Every row gives one point. Two turns around zero, p and q, are shown by what they do to some points. Write where each new point lands after one turn and then the other. Backwards means that the second turn is done in reverse. Each puzzle has new turns, and all numbers are rounded.

Turn p:
-15.2, -8.4, 3.3 => -17.3, 3.3, -1.9
5.1, -6.5, -13.0 => 4.4, -5.0, -13.9
-2.0, 23.1, 13.0 => 7.5, 14.8, 20.8
12.0, -8.2, -3.4 => 5.3, -13.0, -5.1
Turn q:
2.3, -17.7, 22.1 => -5.1, -15.4, 23.3
3.6, -2.9, -6.8 => 6.4, -2.8, -4.3
7.8, 11.0, -4.3 => 7.6, 11.7, -2.3
-13.8, 9.5, -11.0 => -9.0, 6.4, -16.7
Where do these land?
p, then q: 2.9, -8.1, -3.9 => 2.3, -7.4, -5.4
q, then p backwards: 8.9, 12.3, -10.9 => -0.8, 12.3, -14.0
q, then p: 18.7, -5.9, 6.4 => 5.0, -14.9, 13.4
p, then q: -15.6, -6.9, -9.2 => -6.9, 4.5, -17.6
p, then q: -15.0, 8.6, 17.5 => -19.6, 11.3, 9.7

Turn p:
0.1, 20.4, -13.3, -4.7 => 10.2, 6.7, -21.6, -1.2
14.3, -11.9, 25.4, -4.5 => -2.0, 12.1, 28.3, 7.9
-7.7, 5.9, 18.1, 9.6 => -18.7, 8.1, 0.8, 9.8
1.8, -0.2, -8.4, -4.7 => 7.6, -2.3, -2.9, -4.9
-6.6, -10.3, 12.2, -4.6 => -10.5, 2.8, 12.6, -6.5
3.2, -2.2, -12.0, 13.9 => 3.7, -15.5, -5.8, 8.0
-5.1, -1.7, -22.0, -5.1 => 9.8, -11.9, -11.4, -13.2
Turn q:
7.0, -6.9, -3.1, 0.8 => 8.4, 0.8, -5.4, 2.4
-7.5, -10.4, -14.0, 0.1 => -4.2, -5.2, -13.9, 11.1
-15.6, 18.8, 7.4, -0.1 => -19.8, -0.2, 15.3, -4.8
12.3, 6.7, -3.9, -17.3 => 0.9, 16.9, -8.6, -12.3
-11.6, 19.1, -2.0, 12.4 => -15.5, 3.9, 17.3, 10.1
2.6, -13.9, 10.9, -13.3 => 7.7, -9.5, -9.5, -16.0
12.7, -13.5, 4.8, 17.4 => 22.6, -6.9, 4.8, 9.4
Where do these land?
p, then q backwards: 0.2, -10.3, 10.1, -5.9 => -0.9, 12.4, 8.8, 3.2
q, then p: -19.9, 24.7, -0.3, 1.7 => -29.4, 7.5, -5.0, -7.9
q, then p: -8.8, 18.4, -13.0, -5.5 => -16.2, 3.6, -18.0, -4.1
q, then p: 12.4, -13.0, -2.6, -2.4 => 17.2, -4.0, -0.6, 4.9
q, then p: 20.4, -6.7, 4.0, 4.0 => 16.9, 6.6, 4.3, 12.0
p, then q: -4.3, -13.0, 1.8, 8.1 => 1.2, -15.6, -1.7, -2.8

Turn p:
15.6, -23.0, 9.7, -2.6 => 17.8, -20.2, -8.1, -9.1
-13.9, 6.7, 7.4, 4.6 => -14.9, -2.3, 9.1, 2.0
-10.9, 6.9, -1.9, -6.5 => -11.8, 7.6, 0.4, -4.0
-2.9, 10.4, 10.0, -2.4 => -4.9, 2.0, 12.8, -5.5
12.2, -1.0, -25.3, 6.8 => 13.9, 12.9, -14.3, 16.5
Turn q:
10.6, -0.3, -8.7, -3.7 => -7.8, -0.6, -11.3, -3.7
-4.7, 3.3, 25.2, 1.0 => 20.7, 5.8, 12.1, -7.6
0.9, -4.4, 1.6, -18.0 => 0.6, -14.3, -1.3, -11.9
-3.3, 8.7, -6.5, 11.1 => -8.0, 10.6, 4.4, 7.6
-5.8, 26.0, -10.7, 1.4 => -21.0, 13.3, 13.7, -4.8
1.2, -2.1, 7.3, 6.7 => 8.5, 5.0, -0.4, 2.8
1.1, -31.2, -8.2, 1.5 => 7.0, -19.7, -17.2, 17.7
Where do these land?
p, then q backwards: 11.9, -3.6, 13.6, 2.8 => -9.2, -6.2, 11.9, -9.1
q, then p: 11.3, -10.2, -16.3, -6.2 => -8.0, 2.8, -19.7, 8.8
q, then p: -3.1, 21.0, -4.9, -4.5 => -16.3, 1.7, 8.5, -12.3
p, then q: -12.7, -9.0, -7.4, -8.1 => -14.1, -9.4, 5.9, 6.4
q, then p: 12.3, 1.8, 14.7, 20.9 => 13.3, 19.5, 13.6, 8.1
q, then p: -19.6, 0.0, 0.2, -4.9 => -0.7, -18.9, 5.4, -4.5

Turn p:
10.9, -28.9, 0.7, 14.6, 23.0, -6.3 => -18.3, -30.2, 14.7, 14.3, 5.9, -5.5
1.6, 17.6, 0.1, 6.1, -5.1, 4.0 => 11.9, 11.9, -5.3, 8.2, 2.0, 3.1
0.9, 11.5, 17.6, -12.4, -6.2, 7.8 => 15.8, 8.5, 7.9, -11.0, -3.5, 13.4
4.8, -9.3, -1.6, 1.0, 21.1, -17.5 => -1.8, -19.8, 8.8, 1.5, 9.0, -17.6
3.3, 12.0, -2.7, -4.4, -15.7, -5.8 => 11.4, 9.8, -8.5, -1.7, -12.0, -4.1
-5.9, 17.1, -0.4, -11.2, -2.7, 12.9 => 10.9, 12.3, -8.8, -10.3, 7.4, 10.9
2.1, -6.6, -13.6, -5.9, -13.8, 5.5 => -7.7, -0.4, -16.1, -4.3, -11.6, 4.0
-17.7, -13.4, -0.2, 12.2, -0.5, -0.7 => -22.1, 7.8, 7.4, 3.2, 2.8, -4.2
Turn q:
-13.3, 17.6, 15.7, -2.0, -7.2, 11.7 => -4.0, 14.8, 20.7, 1.9, 0.6, 16.1
11.5, 4.2, -9.6, 4.0, 5.5, -16.7 => 5.7, 2.3, -12.0, 9.3, -7.8, -15.5
-7.2, -8.6, 8.9, 14.4, -12.3, 1.0 => -2.8, -13.5, 3.1, 9.8, -1.9, 16.3
-1.7, 8.9, -13.1, 11.4, -13.1, -12.0 => -6.9, 5.9, -14.5, 14.3, -13.4, 4.4
-2.1, -7.7, -9.8, -17.6, 4.0, 16.6 => -5.5, 2.4, -3.6, -24.5, 10.5, -0.3
8.5, -13.3, -7.8, 3.5, 12.2, 19.7 => 10.8, -6.2, -11.2, -11.9, 20.8, 2.5
-6.8, -10.5, 8.1, -14.9, 21.2, -15.6 => -7.7, -10.1, 13.8, -2.4, 6.4, -27.2
11.1, 9.4, 7.6, 1.2, -10.3, -4.6 => 10.5, 4.3, 3.7, 3.5, -15.1, 3.6
Where do these land?
p, then q backwards: 1.2, -10.8, -6.1, 3.6, -4.0, 2.9 => -7.6, -3.6, -5.0, 1.3, -7.4, -6.4
p, then q backwards: 6.0, 16.6, -13.5, 0.5, 15.9, -13.4 => 13.7, -7.7, -5.5, 8.4, 23.7, -3.6
q, then p: 14.1, 2.8, 6.4, -10.6, 18.0, -12.9 => 13.2, -8.1, 9.2, 2.2, -12.8, -18.9
q, then p backwards: 9.1, 16.2, 5.6, 12.6, -14.6, -0.8 => 11.7, 9.9, 9.1, 8.2, -17.1, 8.5
q, then p backwards: -12.5, -5.5, 2.7, 8.2, 1.4, 9.9 => -1.8, -4.2, 1.4, 4.2, 12.2, 13.1
q, then p: -21.2, -24.7, -3.9, -13.6, -0.4, -5.9 => -23.6, 3.0, 10.9, -22.7, 4.4, -8.6
p, then q: 3.3, 5.4, 8.7, -0.8, -16.3, 20.2 => 8.0, 14.6, -2.2, -9.6, 3.2, 20.1
